Rows are points. Each copy is the shape, with its points in the same order, turned, moved and blurred by noise. Some copies are also mirrored. Which?

Shape:
[[-0.35 -0.05]
 [-0.18  0.19]
 [-0.19  0.47]
 [-0.04  0.17]
 [ 0.09  0.06]
 [-0.12 -0.40]
 [-0.35 -0.33]
 [ 0.28  0.00]]
Copy 1:
[[ 0.14  0.35]
 [ 0.28  0.12]
 [ 0.61  0.02]
 [ 0.25 -0.05]
 [ 0.04 -0.14]
 [-0.23  0.26]
 [-0.11  0.50]
 [ 0.02 -0.31]]
Copy 1 is: only turned
Copy 2:
[[-0.18 -0.24]
 [ 0.08 -0.35]
 [ 0.29 -0.57]
 [ 0.21 -0.19]
 [ 0.21 -0.03]
 [-0.21  0.18]
 [-0.36  0.00]
 [ 0.34  0.11]]
Copy 2 is: mirrored
Copy 3:
[[ 0.34  0.19]
 [ 0.10  0.31]
 [-0.01  0.52]
 [-0.02  0.20]
 [-0.11  0.09]
 [ 0.32 -0.26]
 [ 0.49 -0.07]
 [-0.25 -0.10]]
Copy 3 is: mirrored
Copy 4 (8 x 2):
[[-0.03  0.41]
 [ 0.25  0.34]
 [ 0.50  0.41]
 [ 0.27  0.14]
 [ 0.21 -0.02]
 [-0.26  0.03]
 [-0.26  0.35]
 [ 0.14 -0.19]]
Copy 4 is: only turned

Shape:
[[-0.43  0.24 -0.15]
 [ 0.03  0.29 -0.18]
 [-0.42  0.03  0.12]
 [ 0.28  0.14 -0.03]
 [ 0.46 -0.10  0.27]
 [ 0.27 -0.29  0.53]
 [-0.28 -0.20 -0.06]
 [-0.12  0.09 -0.14]
 [ 0.24 -0.27  0.13]]
Copy 1 (9 x 3):
[[ 0.21 -0.31  0.33]
 [-0.13 -0.08  0.19]
 [ 0.38 -0.23  0.13]
 [-0.18  0.10 -0.12]
 [-0.02  0.30 -0.40]
 [ 0.37  0.31 -0.52]
 [ 0.23 -0.40 -0.15]
 [ 0.03 -0.22  0.09]
 [ 0.06  0.02 -0.47]]
Copy 1 is: only turned
Copy 2:
[[-0.04  0.11 -0.37]
 [ 0.04  0.18  0.02]
 [-0.11 -0.23 -0.42]
 [-0.03  0.07  0.32]
 [-0.02 -0.42  0.44]
 [-0.07 -0.69  0.31]
 [-0.37 -0.11 -0.23]
 [-0.16  0.05 -0.09]
 [-0.23 -0.32  0.26]]
Copy 2 is: mirrored
Copy 3, 9 rows:
[[-0.23 -0.34  0.18]
 [ 0.22 -0.20  0.03]
 [-0.34 -0.06  0.36]
 [ 0.34  0.02 -0.08]
 [ 0.40  0.41  0.13]
 [ 0.17  0.61  0.21]
 [-0.33  0.07  0.04]
 [-0.05 -0.11  0.01]
 [ 0.10  0.45  0.00]]
Copy 3 is: mirrored
Copy 4 (9 x 3):
[[-0.46 -0.15  0.01]
 [-0.17  0.06  0.11]
 [-0.29 -0.39 -0.09]
 [ 0.18  0.07  0.15]
 [ 0.58 -0.18  0.19]
 [ 0.53 -0.56  0.00]
 [-0.11 -0.29 -0.24]
 [-0.11 -0.11 -0.06]
 [ 0.43 -0.19 -0.09]]
Copy 4 is: only turned

Shape:
[[-0.16  0.34 -0.15  0.14]
 [-0.21  0.27  0.09  0.31]
 [ 0.64 -0.30  0.00 -0.33]
 [-0.12 -0.04 -0.01 -0.28]
 [-0.28 -0.09 -0.15 -0.27]
 [-0.23  0.17 -0.08  0.40]
 [-0.21  0.26  0.07 -0.14]
 [-0.13  0.13 -0.01  0.30]
 [ 0.32 -0.03 -0.37 -0.08]
 [ 0.65  0.04  0.07 -0.16]]
Copy 1, 10 rows:
[[ 0.06 -0.19  0.11 -0.29]
 [-0.22 -0.27  0.05 -0.27]
 [ 0.00  0.61  0.36  0.47]
 [ 0.12  0.06 -0.13  0.19]
 [ 0.22  0.07 -0.28  0.07]
 [-0.20 -0.12 -0.01 -0.43]
 [ 0.08 -0.25 -0.02  0.04]
 [-0.20 -0.08  0.04 -0.28]
 [ 0.19  0.43  0.27 -0.07]
 [-0.07  0.32  0.57  0.33]]
Copy 1 is: only turned
Copy 2:
[[-0.11 -0.05  0.11  0.38]
 [ 0.12 -0.02  0.22  0.31]
 [-0.12  0.08 -0.73 -0.40]
 [-0.17 -0.21  0.00 -0.20]
 [-0.34 -0.20  0.15 -0.22]
 [ 0.00  0.19  0.28  0.30]
 [-0.10 -0.34  0.08  0.09]
 [ 0.01  0.14  0.19  0.24]
 [-0.36  0.24 -0.38 -0.05]
 [ 0.04  0.04 -0.75 -0.04]]
Copy 2 is: mirrored
Copy 3 (10 x 4):
[[ 0.02 -0.10 -0.26  0.45]
 [ 0.23  0.09 -0.26  0.31]
 [-0.01 -0.40  0.66 -0.26]
 [-0.31 -0.17  0.01  0.13]
 [-0.37  0.00 -0.03  0.31]
 [ 0.24  0.24 -0.17  0.45]
 [-0.11 -0.18 -0.33  0.26]
 [ 0.22  0.13 -0.16  0.29]
 [ 0.02 -0.30  0.46  0.34]
 [ 0.32 -0.51  0.32 -0.16]]
Copy 3 is: only turned

Shape (11 x 6):
[[-0.10  0.29  0.01  0.17 -0.07 -0.19]
 [ 0.25 -0.14 -0.06 -0.02  0.04  0.40]
 [ 0.10  0.06 -0.15 -0.11 -0.14  0.00]
 [ 0.30  0.31  0.19 -0.05  0.38 -0.09]
 [ 0.03 -0.15 -0.10 -0.16 -0.23 -0.52]
 [-0.27  0.33 -0.03  0.30  0.67  0.08]
 [ 0.07  0.28 -0.21  0.20  0.15 -0.48]
 [ 0.43  0.30  0.29 -0.56 -0.19 -0.05]
 [-0.22  0.03 -0.27  0.19 -0.06  0.59]
 [-0.28 -0.06  0.01  0.34 -0.02 -0.18]
 [ 0.11  0.15 -0.22 -0.30  0.21 -0.30]]
Copy 1, 11 rows:
[[ 0.18 -0.17  0.15  0.00 -0.30 -0.20]
 [-0.25  0.03 -0.06 -0.39  0.25  0.00]
 [ 0.17 -0.03 -0.08 -0.14  0.04 -0.02]
 [-0.06 -0.55 -0.25 -0.40 -0.24 -0.15]
 [ 0.16  0.02 -0.33  0.32 -0.25  0.11]
 [-0.21 -0.74  0.40 -0.14 -0.05 -0.38]
 [ 0.16 -0.35 -0.17  0.18 -0.33 -0.44]
 [ 0.39 -0.16 -0.45 -0.52 -0.15  0.31]
 [-0.06  0.10  0.46 -0.27  0.36 -0.21]
 [-0.19 -0.07  0.23  0.24 -0.29 -0.19]
 [ 0.16 -0.45 -0.33  0.09  0.04 -0.04]]
Copy 1 is: mirrored
Copy 2, 11 rows:
[[ 0.06 -0.01  0.09 -0.10 -0.01 -0.48]
 [-0.13 -0.07  0.02  0.04  0.09  0.35]
 [-0.03 -0.03 -0.03 -0.23 -0.05 -0.09]
 [ 0.24 -0.06  0.01 -0.33  0.57 -0.17]
 [ 0.19 -0.26 -0.31 -0.26 -0.25 -0.37]
 [ 0.32  0.53  0.06  0.34  0.56 -0.28]
 [ 0.52  0.01  0.12 -0.18  0.05 -0.42]
 [-0.25 -0.25 -0.14 -0.78  0.31 -0.05]
 [-0.31  0.35  0.20  0.24 -0.18  0.07]
 [ 0.13  0.03 -0.09  0.33 -0.03 -0.41]
 [ 0.35  0.03 -0.16 -0.41  0.04 -0.05]]
Copy 2 is: only turned

Shape:
[[ 0.11 -0.10  0.09  0.00 -0.33  0.46  0.04  0.39]
 [ 0.37 -0.23 -0.39  0.11  0.11 -0.27  0.03  0.38]
 [ 0.43 -0.23  0.02  0.10  0.14  0.07 -0.12  0.08]
 [ 0.11 -0.09  0.17 -0.27 -0.08 -0.08  0.17 -0.16]
 [ 0.08 -0.46 -0.37  0.02  0.09  0.22 -0.04  0.22]
 [ 0.53 -0.09 -0.29  0.05 -0.14 -0.19 -0.17  0.28]
 [-0.06  0.54  0.55  0.47  0.12  0.02  0.04  0.16]
 [ 0.09 -0.02  0.22 -0.26 -0.07 -0.21 -0.52 -0.03]
 [ 0.19  0.19 -0.02  0.15 -0.02  0.19 -0.26 -0.27]
 [ 0.13  0.58  0.46  0.27  0.47  0.15 -0.05  0.20]
 [ 0.06  0.21 -0.18  0.01  0.14  0.25 -0.01  0.43]
 [-0.43  0.49  0.62  0.55  0.09  0.04  0.15  0.17]
 [ 0.21  0.09 -0.28 -0.20 -0.39  0.12 -0.15 -0.23]]
Copy 1, 13 rows:
[[-0.05 -0.44  0.00  0.06 -0.22 -0.16  0.10 -0.01]
 [ 0.20  0.00 -0.52  0.31  0.30 -0.40 -0.18 -0.22]
 [ 0.40 -0.05 -0.18  0.06  0.08 -0.08 -0.06 -0.38]
 [ 0.10  0.10 -0.19  0.06  0.10  0.35 -0.08  0.11]
 [-0.02 -0.40 -0.40  0.02  0.31 -0.12 -0.03 -0.38]
 [ 0.14  0.11 -0.43  0.29 -0.03 -0.37 -0.10 -0.31]
 [ 0.30  0.20  0.68  0.05  0.18 -0.30  0.04  0.24]
 [-0.04  0.31  0.06  0.42  0.05  0.30  0.08 -0.39]
 [ 0.09  0.29  0.04 -0.20  0.04 -0.07  0.24 -0.29]
 [ 0.62  0.10  0.52  0.12  0.29 -0.26  0.36  0.12]
 [ 0.11 -0.21 -0.11  0.15  0.19 -0.35  0.39  0.00]
 [ 0.10  0.05  0.89  0.02  0.38 -0.29 -0.01  0.41]
 [-0.22  0.24 -0.38 -0.12 -0.12  0.05  0.25 -0.17]]
Copy 1 is: only turned
Copy 2:
[[ 0.00  0.35  0.13 -0.04 -0.32  0.28  0.33  0.21]
 [ 0.31  0.43  0.16  0.03  0.20 -0.14 -0.31 -0.13]
 [ 0.08  0.35 -0.08  0.24 -0.05 -0.30  0.05  0.04]
 [ 0.03 -0.21  0.05  0.30 -0.06 -0.10 -0.05  0.35]
 [-0.09  0.40  0.33  0.26  0.06  0.01  0.07 -0.23]
 [ 0.51  0.28  0.11 -0.07  0.03 -0.24 -0.03 -0.08]
 [-0.25  0.09 -0.78 -0.34 -0.18  0.05 -0.09  0.39]
 [ 0.27 -0.27 -0.31  0.25 -0.17 -0.12  0.17 -0.18]
 [-0.13 -0.04 -0.18 -0.09  0.04 -0.37  0.35  0.05]
 [-0.16  0.26 -0.91 -0.07  0.12  0.00  0.07  0.36]
 [ 0.04  0.37 -0.13 -0.10  0.25  0.28  0.15  0.09]
 [-0.54 -0.01 -0.75 -0.40 -0.28  0.25 -0.23  0.37]
 [ 0.15 -0.22  0.27 -0.06  0.03 -0.23  0.42  0.08]]
Copy 2 is: mirrored
